Each row of a before or after table is a point. The points were changed in one or more steps. Then noise was added and the rows were shuffled. The steps act on columns, c1 being the first. Write out the steps. A step turns or swaps two columns, mirrors them in a line or flattens them onto one, adds a multiple of one to another, or multiplies or shifts one. Angles are multiples of 10 degrees, from the lower column toward the higher: turns from -170 to 170, lines from 10 to 170 but not 90. Use the fewest steps. Two steps may share a column if one is a turn and the other turns, adds or multiplies; they go together, in the order done. Otherwise the lowest column goes first.
In the rows, zero is written as 128.

Before:
[[151 120]
 [122 111]
 [135 100]
 [150 154]
 [121 103]
 [171  99]
 [113 113]
 [159 138]
 [116 104]]
After:
[[159 148]
 [150 180]
 [114  98]
 [116  80]
 [151 111]
 [135  72]
 [122  95]
 [122  78]
 [171  70]]
Steps: multiply c2 by 2

Before, 10 rows:
[[122 139 117 138]
 [112 145 144 127]
 [119 102 178 170]
 [ 99  95 128 108]
 [143  94 128 147]
 [ 99 159 181 130]
 [147 139 110 103]
 [112 165 142 100]
 [144 105 130 166]
 [126  93 118  98]]
After:
[[158 108 128 161]
 [130  95 107 163]
 [137 170 228 155]
 [135 137 105 117]
 [112 148 128 161]
 [113 167 132 151]
 [109 103  93 117]
 [145 127 161 110]
 [156 130 235  98]
 [145 101 157  91]]
Steps: multiply c1 by -1; turn c2 and c4 by -90 degrees; multiply c3 by 2

Before, 9 rows:
[[160 119 100  93  79 120  86 130 132]
 [159 121 159 131 174  98 172 109 102]
 [107 123 130 143 149 130 105  81 156]
 [150  51 102 125  92 115 124 119 173]
 [130 112 152 179 152 115 105  94 138]
 [106 136 158 129 113 105 135 117 148]
 [157  46 153 117 150 144 104 117 133]
 [142 200 108 152 124 143  97 133 158]
 [100 127 107 131 118  99  98 136 163]]
After, 9 rows:
[[152  50 166 122 143 119 126 121 167]
 [163 122  99  82 167 125  85 131 134]
 [144 203 172 158 133 143  95 131 156]
 [103 125 178 129 129  97 102 141 162]
 [104 122 185 149 106 130 104  80 152]
 [153  40 145 115  93 142 106 119 136]
 [157 122 122 128  98  97 169 110  99]
 [129 113 155 191  94 110 102  94 137]
 [103 134 127 128  95 107 137 115 146]]
Steps: add 1.5 times c9 to c5; turn c3 and c5 by -110 degrees; multiply c4 by 1.3

Before, 13 rows:
[[133 123 123 146 136 147 124 132 118  92 119  90]
 [116 131 135 143 126 133 129 126 121 109  91 133]
 [134 140 109 213 131 117 147 183 137  94 138 178]
 [111 127 113 109 126 122 114 122 100 131 188 125]
 [123 145 129 130  54 142 110 122 115  88 112 107]
 [162 125 113 112 130 121 249 132 115 147 101 110]
 [119 229 194 137 132 133 103 127 104 101 132 103]
 [159 114 121 120 138 122 129 115  94  81 108 118]
 [127 122 157 114  84 133 111 145  98 112 122 100]
 [147 143 107 118 136 103 101 138 108 104  96  91]
 [155 115 124 120 102 129 101 108 114 139 147 111]
 [151 153 139 111 114  89 136 146 170  93 110 111]
 [122 115 127 152  97  78 147 122 118 116 142  96]]
After, 13 rows:
[[110 153 137 110 114 147 127 148 172  80 111 112]
 [ 79 231 195 134 131 153 128 130  99 125 120 120]
 [111 112 124 118 100 120 127 109 113 132 130 130]
 [118 115 122 117 139 170 126 114  96 106 110 114]
 [ 70 127 116 109 129 127 126 123  98 124 164 156]
 [123 126 113 112 134 108 128 134 113 127 104 108]
 [ 95 122 122 146 137 172 128 132 115 134 104 108]
 [108 142 108 119 135 143 125 139 108  96  86  97]
 [ 85 124 158 114  88 146 129 150  98 130 108 111]
 [ 75 129 135 144 128 147 128 124 124 126 108 112]
 [ 78 113 128 153  98 123 127 120 116  77 121 122]
 [ 85 145 130 132  53 170 128 123 116 128 109 114]
 [ 93 140 108 214 130 158 129 185 136 105 158 152]]
Steps: shift c1 by -40; turn c6 and c10 by 70 degrees; multiply c7 by 0; flatten c11 and c12 onto the line at 40 degrees

Before:
[[135 128  81 132 126 133 129 118 117 117 116 132 123 134 117 129 130 135
  134 125]
 [126 159 145 136 122 127 137 113 123 118 126 142 132 127 138 131 122 134
  142 134]
 [136 117 146 132 114 144 103 121 128 115 116 124 119 131 138 136 137 134
  114  91]
 [133 116  68 140 109 102 129 125 122 119 115 122 159 132 132 145 120 127
  138 145]
 [ 99 161 146 129 132 142 138 131 178 116 137 127 117 135 123 120 149 118
  128 134]
 [136 129 149 137 129  57 123 116 119 124 109 127 122 135 138 118 150 114
  142 141]
 [130 142 139 137 130 148 136 144 114 117 145 125 113 122 124 154 121 134
  144 140]
 [123 118 136 109 111 148 120 112 137 125 133 146 113 129 119 127 144 136
  143 143]
 [131 144 147 143 115 104 122 118 117 117 121 131 169 170 115 125 152 104
  145 135]
 [104 121 126 144 130  97 127 131 117 119 178 123 115 120 135 142 128 126
  130 147]
 [130 127 137 140  65 132 126 130 117 123 140 142 117 175 125 141 141 118
  143 126]]
After (11 x 20):
[[135 116 163 152 142 145 119 120 132 129 117 163 122 136 135 136 132 131
  114 118]
 [122 118 145 125 142 148 108 112 139 126 132 116 111 140 118 128 139 136
  143 148]
 [131 144 166 140 133 103 138 119 104 125 122 122 170 174 113 126 119 145
  145 132]
 [126 159 163 124 137 126 140 115 128 130 126 125 132 124 136 131 124 125
  141 143]
 [133 115   8 133 145 102 138 126 123 128 115 111 161 126 130 145 120 133
  139 125]
 [103 121 124 137 128  97 142 131 119 129 177 108 100 123 134 142 133 123
  131 126]
 [ 98 162 163 119 104 142 134 131 159 127 138 122 114 147 122 120 139 161
  128 128]
 [130 127 147 136 182 132 137 130 114 127 141 132 113 173 124 140 108 160
  143 141]
 [136 128 170 137 126  57 133 117 112 130 109 115 127 148 138 119 140 132
  141 128]
 [130 143 150 126 132 148 140 144 121 128 145 116 108 118 122 154 126 114
  144 128]
 [135 127  34 129 136 134 133 118 124 126 115 132 126 135 115 129 126 118
  133 131]]
Steps: multiply c3 by 2; turn c4 and c7 by 60 degrees; turn c9 and c18 by -40 degrees; turn c5 and c18 by -150 degrees; flatten c10 and c15 onto the line at 80 degrees; add -0.3 times c11 to c13; turn c12 and c20 by 80 degrees; turn c14 and c17 by -40 degrees
